Each row of a before or after table is a point. One or more steps were done to the points. Then noise was added and the rows were shuffled. The steps act on columns, c1 being the first. What was done? A step turns or swaps two columns, mirrors them in a line or flattens them onto one, adds a multiple of one to another, or multiplies or shifts one. Angles are multiples of 10 degrees, from the lower column toward the higher: turns from -170 to 170, lines from 10 to 170 but not 90. Use the fewest steps. Two steps may share a column if one is a turn and the other turns, adds or multiplies; they go together, in the order done. Otherwise the lowest column goes first.

Before, 10 rows:
[[-18   5]
 [-37  37]
 [ -5  26]
 [-12 -36]
 [-28 -11]
 [ 25  16]
 [-38   2]
 [ 19   6]
 [ 79 -11]
 [-31  -6]]
After, 10 rows:
[[ 13  12]
 [ 52  14]
 [  4  31]
 [ -2 -21]
 [ 21  31]
 [ 25  -9]
 [ 12  30]
 [  2 -32]
 [-50 -63]
 [-23  27]]
Steps: turn c1 and c2 by -120 degrees

Before:
[[ -1  19  -1   7  18 -15]
 [ -9  17 -10 -40   8  25]
 [ 21  33  13 -18  46  12]
 [ 24  27 -23 -41 -16   1]
 [  1  32  -3  -4 -30 -21]
 [ 24  12  13 -20  31 -39]
 [ -7   4 -44   7  19  25]
 [-18  32 -44 -24 -13   0]
 [ -3  11  21  28  17  16]]
After:
[[ 14  32 -46 -25  34  -1]
 [ 41  27 -24 -39  25   2]
 [-19  11  20  26  34  15]
 [ 12  32  13 -17  96  12]
 [  2  33  -4  -3  19 -21]
 [ -2  17  -9 -39  35  26]
 [ 25   4 -44   8  24  26]
 [ 15  11  14 -18  48 -39]
 [ -1  21  -1   8  48 -14]]
Steps: add -0.7 times c3 to c1; add 1.5 times c2 to c5

Before:
[[ 30 -70  49 -52 -18  25  41 -41 -30 -21 -27  32]
 [ -8   9  19 -41 -10 -30  -7  35  -2   7 -41   9]
 [  2 -28   0  21  -6  -7 -18   0  -3  35   5  47]
 [ 25 -41   4 -14  16 -12 -33 -20  15 -23   8  36]
 [  6  -2  -9 -11  48 -35  24   0   8  24  24  19]
 [ 20  14  49  37 -31   4   2 -21  54  27   4  32]
 [-59  55  -5  -6  13 -23   4 -59   8 -25 -24  31]
 [-34  40   2 -19  10 -30  16 -25 -25  26   7 -13]
 [-55 -46 -17  -2  20   4  -7  38  31 -23 -44   8]
 [ 37 -61 -66 -35   6  19  58 -21   3  31 -25  15]
 [-50 -15  26 -41 -23  49 -12 -58  26 -15 -20  29]
 [-27  36  10  -5  30  60 -24 -39 -22 -61 -21  27]
 [ -5   5 -44  14   3 -13  11 -33 -15  13  15 -17]
 [-24  -6 -15   7 -31  35   6  68 -14 -35  26  23]]
After:
[[  4  -3 -10  -9  46  -4  25  -1   7 -22  24  22]
 [ 45 -45 -17  -2  18   0 -44  35  31  39  -8   7]
 [-32 -70  47 -52 -17   0 -27 -44 -30  10  40  33]
 [ 46 -15  23 -42 -22   0 -23 -58  27  31 -12  29]
 [-22 -59 -64 -35   7   0 -24 -22   1 -41  61  14]
 [ 41  41   3 -19   9   1   5 -24 -25 -14  14 -13]
 [-29 -39   4 -15  13   2   8 -19  16  13 -31  35]
 [ 11 -31  -1  19  -4  -2   9   3  -4 -32 -19  48]
 [ 48  55  -3  -4  10   3 -20 -57  10  41   5  32]
 [ 13  -7 -15   6 -29   2  22  68 -13  42   8  23]
 [ 11   8  20 -44 -11   1 -41  36  -1  -4  -9   8]
 [  7   3 -44  13   3  -1  16 -31 -16 -11  11 -17]
 [ -9  18  48  37 -31  -2   2 -25  53 -33   2  29]
 [  3  39  11  -4  28  -2 -20 -38 -24  66 -25  27]]
Steps: turn c1 and c10 by -160 degrees; multiply c6 by 0; swap c7 and c11
